Each row of a before or after table is a point. One or more steps were done to the points. Then noise was added and the rows were shuffled. The steps act on columns, c1 being the first. Write out the steps. A step turns or swaps two columns, mirrors them in a line or flattens them onto one, adds a multiple of one to another, or multiplies or shifts one. Angles are multiples of 10 degrees, from the lower column toward the higher: turns from -170 to 170, lines from 10 to 170 but not 90. Use the fewest steps. Two steps may share a column if one is a turn and the other turns, adds or multiplies; they go together, in the order done. Otherwise the lowest column goes first.

Before, 13 rows:
[[ 0.03 -0.29 -0.10]
 [ 0.22 -0.07 -0.09]
 [-0.08  0.03  0.05]
 [ 0.20 -0.33  0.28]
 [ 0.30  0.10  0.17]
 [-0.08 -0.06 -0.15]
 [-0.22 -0.05  0.05]
 [ 0.06 -0.33 -0.37]
 [ 0.27  0.01  0.08]
 [-0.22 -0.35 -0.45]
 [-0.18 -0.06  0.00]
 [ 0.48 -0.08 -0.21]
 [-0.04 -0.31  0.46]]
After, 13 rows:
[[-0.12 -0.19 -0.17]
 [ 0.42 -0.93  0.18]
 [-0.07 -0.88 -0.03]
 [ 0.02  0.31  0.34]
 [-0.05  0.02  0.28]
 [ 0.16 -0.13 -0.15]
 [-0.31 -1.03 -0.41]
 [-0.43 -0.24  0.30]
 [ 0.08 -0.18 -0.12]
 [-0.34 -0.99 -0.16]
 [-0.19 -0.20  0.13]
 [ 0.13 -0.98  0.29]
 [ 0.05  0.10 -0.03]]
Steps: mirror c1 and c3 in the line at 60 degrees; multiply c2 by 3

Before:
[[ 0.04  0.54  0.01 -0.19]
 [ 0.04  0.21 -0.01  0.36]
 [ 0.08 -0.46 -0.20 -0.16]
 [ 0.33 -0.61 -0.16 -0.09]
 [ 0.17 -0.22 -0.22  0.24]
 [ 0.62 -0.06 -0.14  0.22]
 [ 0.34  0.11  0.53 -0.80]
 [ 0.60 -0.26 -0.48  0.31]
 [-0.03  0.38  0.08 -0.12]
 [ 0.08  0.39  0.15  0.33]]
After:
[[-0.04 -0.15  0.07  0.40]
 [ 0.02 -0.17  0.01  0.56]
 [ 0.05  0.34 -0.03  0.20]
 [ 0.60  0.30 -0.47 -0.24]
 [ 0.10 -0.14 -0.19 -0.49]
 [ 0.12  0.25 -0.22 -0.19]
 [ 0.11  0.36  0.13  0.39]
 [ 0.63  0.19 -0.13 -0.03]
 [ 0.31 -0.10 -0.16 -0.60]
 [ 0.34 -0.81  0.51  0.10]]
Steps: swap c2 and c4

Before, 14 rows:
[[ 0.06 -0.51 -0.20  0.55  0.06  0.19]
 [ 0.29  0.26 -0.52  0.05  0.53 -0.49]
 [-0.20  0.23 -0.10 -0.39  0.61 -0.07]
 [ 0.18 -0.03 -0.02 -0.01  0.06  0.43]
 [ 0.32 -0.35 -0.25  0.03  0.81  0.18]
 [ 0.43  0.19 -0.02  0.35  0.69  0.11]
 [ 0.39 -0.35 -0.35 -0.21 -0.14  0.22]
 [-0.36  0.24 -0.27  0.41  0.37 -0.41]
 [-0.08 -0.02  0.29 -0.24  0.57 -0.12]
 [-0.17 -0.35 -0.64  0.21  0.18 -0.37]
 [-0.14 -0.15 -0.01  0.30  0.07  0.48]
 [ 0.49  0.23 -0.05 -0.36  0.14 -0.31]
 [ 0.29  0.00 -0.29  0.05 -0.14  0.10]
 [-0.23 -0.14  0.21 -0.29  0.56 -0.40]]
After:
[[-0.19 -0.18 -0.50 -0.32 -0.31 -0.65]
 [-0.08 -0.02 -0.57 -0.22 -0.23 -0.40]
 [-0.15 -0.13 -0.05  0.31 -0.06  0.41]
 [ 0.29  0.26  0.06  0.04 -0.72 -0.47]
 [ 0.17 -0.04  0.03 -0.01 -0.09  0.41]
 [-0.25  0.25 -0.33 -0.40 -0.52 -0.25]
 [ 0.30 -0.37 -0.34  0.01 -0.80  0.01]
 [ 0.40 -0.34  0.35 -0.24 -0.11  0.41]
 [-0.15 -0.33  0.39  0.21 -0.58 -0.19]
 [ 0.42  0.17 -0.44  0.40 -0.53 -0.09]
 [ 0.07 -0.52  0.13  0.55 -0.17  0.26]
 [ 0.27  0.00  0.31  0.04 -0.07  0.26]
 [-0.38  0.24 -0.02  0.40 -0.44 -0.46]
 [ 0.49  0.19 -0.06 -0.34 -0.18 -0.31]]
Steps: turn c3 and c5 by 140 degrees; add 0.5 times c3 to c6

Before (11 x 9):
[[-0.45  0.34  0.15  0.26  0.36 -0.49 -0.40 -0.02 -0.44]
 [ 0.29 -0.01  0.39 -0.22 -0.15  0.03 -0.17  0.38  0.40]
 [ 0.41  0.40 -0.23 -0.47  0.15  0.03 -0.02  0.04  0.40]
 [ 0.47  0.07 -0.50 -0.01  0.22 -0.53 -0.10 -0.23 -0.31]
 [-0.21  0.48  0.09 -0.41 -0.39  0.19  0.26  0.35 -0.43]
 [-0.09  0.33 -0.14 -0.15 -0.33 -0.04 -0.02  0.49  0.21]
 [ 0.06 -0.06 -0.05 -0.25  0.21  0.20 -0.03  0.46  0.01]
 [ 0.08 -0.24 -0.23  0.36 -0.12 -0.08  0.55  0.28  0.05]
 [ 0.35  0.06 -0.12  0.38  0.42 -0.32  0.12  0.35 -0.15]
 [-0.14 -0.01  0.49 -0.29  0.32 -0.17  0.21  0.19 -0.39]
 [ 0.16 -0.13  0.09  0.40 -0.07  0.10  0.37 -0.01 -0.34]]
After, 11 rows:
[[-0.55  0.40 -0.23 -0.32  0.16 -0.04 -0.01 -0.07  0.39]
 [ 0.03 -0.26 -0.23  0.38 -0.11  0.00  0.56 -0.71  0.04]
 [ 0.00 -0.13  0.09  0.42 -0.08 -0.07  0.36  0.11 -0.33]
 [ 0.04  0.35 -0.12 -0.19 -0.34 -0.13 -0.03 -1.17  0.22]
 [-0.43  0.10 -0.51  0.15  0.22  0.59 -0.11  0.08 -0.31]
 [ 0.53  0.36  0.16  0.09  0.38  0.48 -0.41 -0.38 -0.44]
 [-0.15 -0.05 -0.06 -0.21  0.19 -0.36 -0.02 -0.88 -0.01]
 [-0.33 -0.02  0.41 -0.13 -0.13 -0.14 -0.19 -0.88  0.40]
 [-0.19  0.05 -0.12  0.49  0.42  0.19  0.12 -1.08 -0.17]
 [ 0.04  0.00  0.51 -0.32  0.34  0.08  0.21 -0.58 -0.39]
 [ 0.07  0.49  0.09 -0.49 -0.39 -0.28  0.27 -0.68 -0.44]]
Steps: mirror c1 and c4 in the line at 80 degrees; turn c6 and c8 by 160 degrees; multiply c8 by 2.5
